Each row is a point. Examples show where two turns around zero, p and q, send a point. Write where each new point lands after one turn and then the other. Backwards means that the second turn is done in reverse. Each puzzle has new turns, and all numbers are rounded.
In the rows, 128 means zero.

Turn p:
[141 143 140] => [140 141 142]
[154 142 116] => [158 122 135]
[ 70 107 123] => [ 81 131  88]
[148 120 133] => [133 118 147]
Turn q:
[ 95 141 115] => [ 98 117 108]
[115 144 155] => [103 127 151]
[161 128 121] => [152 152 128]
[ 92 144 142] => [ 89 113 134]
[133 106 129] => [147 116 130]
[172 106 107] => [177 145 117]
Where do these land?
q, then p: [ 98 147 108] => [118 121  89]
p, then q: [137 147 137] => [125 148 139]
q, then p backwards: [114  98 118] => [138 117  97]
p, then q: [161 109 172] => [111 112 181]
q, then p backwards: [130 138 106] => [108 139 121]

Turn p:
[126  86 116 156] => [117  89  98 139]
[139 148 123 138] => [147 142 124 137]
[132 121 101 130] => [130 128 102 118]
[ 88 145 159 109] => [ 93 149 167 136]
[136 162 146  87] => [139 159 167 104]
[146 105 122 148] => [141 100 110 133]
Turn q:
[142 141 123 101] => [105 122 126 104]
[133  96 136 102] => [140  99 149 109]
[114 136 112 124] => [113 119 119 141]
[132 133 125 203] => [167 173  95 160]
[120 133 145 109] => [114 127 151 124]
Where do these land?
p, then q backwards: [124 135 112 117] => [144 141 129 132]
p, then q: [135 116 108 108] => [111 104 129 117]
q, then p: [143 108 163 171] => [185 140 145 128]
q, then p: [ 84 125  97 139] => [122 105  92 162]
q, then p: [152 141 169 100] => [115 146 178 113]
q, then p: [130 142 119 134] => [123 141 117 130]

Turn p:
[132 213 143 156 119 125] => [148 171  90 161 187 137]
[114 108 140  96 135 129] => [115 138 157 111 112 115]
[115 133 102 108 145 133] => [101 130 122 100 135 128]
[114 113 138 139 140 112] => [114 119 135 147 120 110]
[142 120 155 170 121 152] => [149 109 145 167 136 154]
[134  96  99 122  94 128] => [136 115 114 109  83 144]
[144 113 119 106 142 116] => [131 114 133 102 123 107]
Turn q:
[155 139 121 160 159 101] => [146 109 106 124 174 146]
[ 94 105 116 159 141 155] => [ 83 101 147 122 125 151]
[140 148 118 126 118 114] => [135 146 107 123 138 123]
[151  96 123 155 109 151] => [104 115 117 174 124 142]
[ 92 129 155  85  91  95] => [135 139 135 107  97  59]
[123 142 146 123 136 130] => [137 135 147 122 136 122]
[124 118 121  83 119 125] => [146 136 124 120  87 118]
[164 139  99 150 129 159] => [118 147 109 153 141 174]
[109 137 152 109 152 124] => [148 124 160 106 128 119]
Where do these land?
q, then p backwards: [168 134 129 135 150 139] => [144 148 141 154 112 152]
p, then q backwards: [137 122 115 131 141 116] => [121 117 128 134 127 108]
q, then p backwards: [136 112 124 134  69 133] => [ 86 131 129 148 124  86]
q, then p: [112 113 145 108 153 140] => [156 135 156 136 112 128]
p, then q: [115 112  87 110 104 149] => [112 160 136 130  83 127]
q, then p: [111 126 149 145 144 149] => [122 133 162 149 130 122]
p, then q: [134 154 127 153 129  50] => [123 106  56  99 157 133]
p, then q: [112 151 147 107 134 149] => [141 146 159 112 146 130]

Turn p:
[131 117 106 120 115 129 154 125] => [117 122 121  97 125 124 142 139]
[155 134 118 157 134 115 126 157] => [146  97 122 149 110 109 145 131]
[102 128 123 116 106 116 111 101] => [122 159 109 112 137 119 103 117]
[ 86 153 154  69  97 103 139 156] => [105 156 168 116 146  88  80 169]
[180 161 150 130 120  79 125 172] => [162  72 158 146 117  79 103 132]
[169 149 140 145 136 140 132 124] => [156 106 151 131 114 136 141 105]
[113 139 108 121 149 148 119 118] => [135 154 125 132 150 136 151 126]
[ 97  93 114 159 140 144 119 100] => [101 150  85 138 122 158 144 111]
[119 111 132 134 158 132 137 101] => [104 126 121 132 145 152 140 106]
[118  81 111 113 146 155 105 104] => [125 141  90 122 153 179 131 135]
[137 142 152 144 107 146 140 149] => [134 127 156 133  89 129 126 135]
Turn q:
[163 140 116 142 157 151 130 153] => [157 131 153 141 139 137 170 120]
[162 106 119 155  97 130 106 104] => [161 103 147 143 102 140  97 148]
[113 158 156 161 112 164 152  95] => [ 88 157 150 147  95 169 127 143]
[ 96 161 109 112 101 121 150  96] => [106 156  76 144 107 141 115 134]
[122 113 139 119 117 158 101 126] => [124 111 136 113 147 155 115 147]
[116 153 161 135 136  97 120 115] => [107 159 142 136 133 111  98 110]
[145  88 101  86 155 122 134 138] => [161 100 104  88 135 119 147 102]
[155  95 132 146 152 158 141 132] => [141 102 163 112 112 144 157 119]
[127 132  98 130 132 100 120 135] => [142 120 108 150 135 105 126 117]
[118 119 158  88 123  99 136 156] => [118 145 118  84 146  88 122 134]
[ 90 145 117 135 127 110 119 157] => [102 127 111 153 156 101 133 134]
Where do these land?
p, then q: [103 119 128 119 164 125 108 149] => [114 117 150 159 136 121 156 112]
p, then q: [134 151 111 148 159 145 150 103] => [111 149 124 113  83 142 137 109]
q, then p backwards: [127 118 158 140 160 122 146 152] => [122 162 127 128 134 123 170 117]
q, then p: [108  94  99 144 127 107 138 109] => [115 129  77 108 115 131 115 130]
q, then p: [155 100 120  89 101 150 145 119] => [158 117 136  92 135 135 128 174]
q, then p: [115 131 165 157  89 116 105 121] => [136 145 123 181 116 119  95 142]
p, then q: [117 137  92 161  92 135  87 124] => [173 149  97 168 111 123 127 145]
q, then p: [111 138 121  97 109  96 137 143] => [137 126 110 128 155  86 140 135]
q, then p: [150 154 107 116 108 158 124 139] => [149 111 150 132 113 129 166 144]
q, then p: [141 157 167 109 130 161 118 135] => [141 143 183 146 143 136 138 133]
p, then q: [146 108 141 129 168  91 149 114] => [103  81 131 111 117 136 120  95]

Turn p:
[152 142 106 136 127 147 131 163 160] => [129 114 131 104  92 143 124 167 139]
[143 110 161 128 171 112 122 125 134] => [156 112 115 133 118 118 146  92 156]
[143 123 135 121 137 126 139 178 139] => [155 108 117 105 126 134 117 150 154]
[ 89 143 152 134  93 107 125  86 124] => [101 156 164 165 163 113 131 115 130]
[123 171 143 123 133 158 133 155 167] => [122 121 153 126 102 168 104 145 166]
[108 109  85 167 104 107 116 112 143] => [ 88 151 119 133 119  79 140 155 115]
[135 112 160  81 128 148 122 121 109] => [150  94 139 133 148 142 108  93 110]
[ 94 122 101  87 120 144 136 113  88] => [102 136 112 117 163 143  96 106  87]
[129 120 149 178 148 147 112 123  99] => [155 146 100 178 106 127 135 125 123]
[145 128 106 149 126 127 156 117 131] => [113 129 115 124 125 136 162 149 120]
[148 128 110 104 121  85 118 115 115] => [136 140 143  90 145 105 148 113 109]
Turn q:
[107 103 142 135 126 152 148 135 103] => [130  87 120 145 126 113 142 130 106]
[145 151 122 115 114 149 109 129 129] => [136 150 131 117 126 152 155 124 123]
[110  90 112 141 152 112 153 121  92] => [133 100  97 145 103  91 100 135 121]
[110 126 162 131 115 138  98 105 168] => [ 90 113 141 110 156 147 142  99 150]
[130 166 127 111 152 129 100 153 160] => [127 163 120 120 170 161 129 148 141]
[ 90 102  88 140 123 112 152 118  81] => [118 109  99 171  75 105 110 134 116]
[114 140 151 114 114 138 153 109 172] => [128 112 162 145 150 138 143 115 168]
[148 100  88 136 130 103 136 174 103] => [150 136 121 133 101 129  79 150  83]
[132 108 106 165 107 117 145 130  94] => [125 128 131 146  91  99 112 115  91]
[148 170 154 138 138 130 117 125 148] => [125 161 143 111 165 120 148 126 140]
[140 121 132 120 137 150 126  95 151] => [143 119 123 115 137 133 139  96 154]
[161 160 151  90 127 106 100 142 136] => [130 158 149  82 138 148 138 164 144]
Where do these land?
p, then q: [ 96 135 137 152 145 137 102 109 120] => [ 95 160 133 141 124 117 138 102 130]
q, then p: [141  95 124 157 122  87 134 101 132] => [124 139 168 134 136  83 122 103 121]
q, then p: [116 137  93 163 136  92 108  93 134] => [ 86 174 164 130 115 111 120 123 129]
p, then q: [128 166 104 150 149 138 166 158 123] => [156 142 129 162 145 176 151 130 115]
q, then p: [145 102 133  99 149 138 154 112 139] => [137  85 135 112 110 109 150 127 122]
q, then p: [127 129 139 158 105 151 100 156 109] => [133 152 100 139 163 152 119 112 108]
q, then p: [139  95 116 106 106 125 102 142  86] => [137 115 134 121 160 129  96 149  82]
q, then p backwards: [ 90 136 146 131  93 126 158 143 110] => [138 118 138 153  89 148 130  98 156]
q, then p: [162 159 150  88 141  99 131 122 151] => [143  98 162 101 112 150 117 124 172]
p, then q: [124 118 119 106 159 162 130 165 154] => [123 110 122 114 109 185 121 104 121]
p, then q backwards: [157 113 139 137  96 122 137 114 138] => [120 135 160 123 115 145 154 142 113]
q, then p backwards: [111 153 137  88 134 157 114 123 140] => [143 143 140 141 141 121 181 129 130]
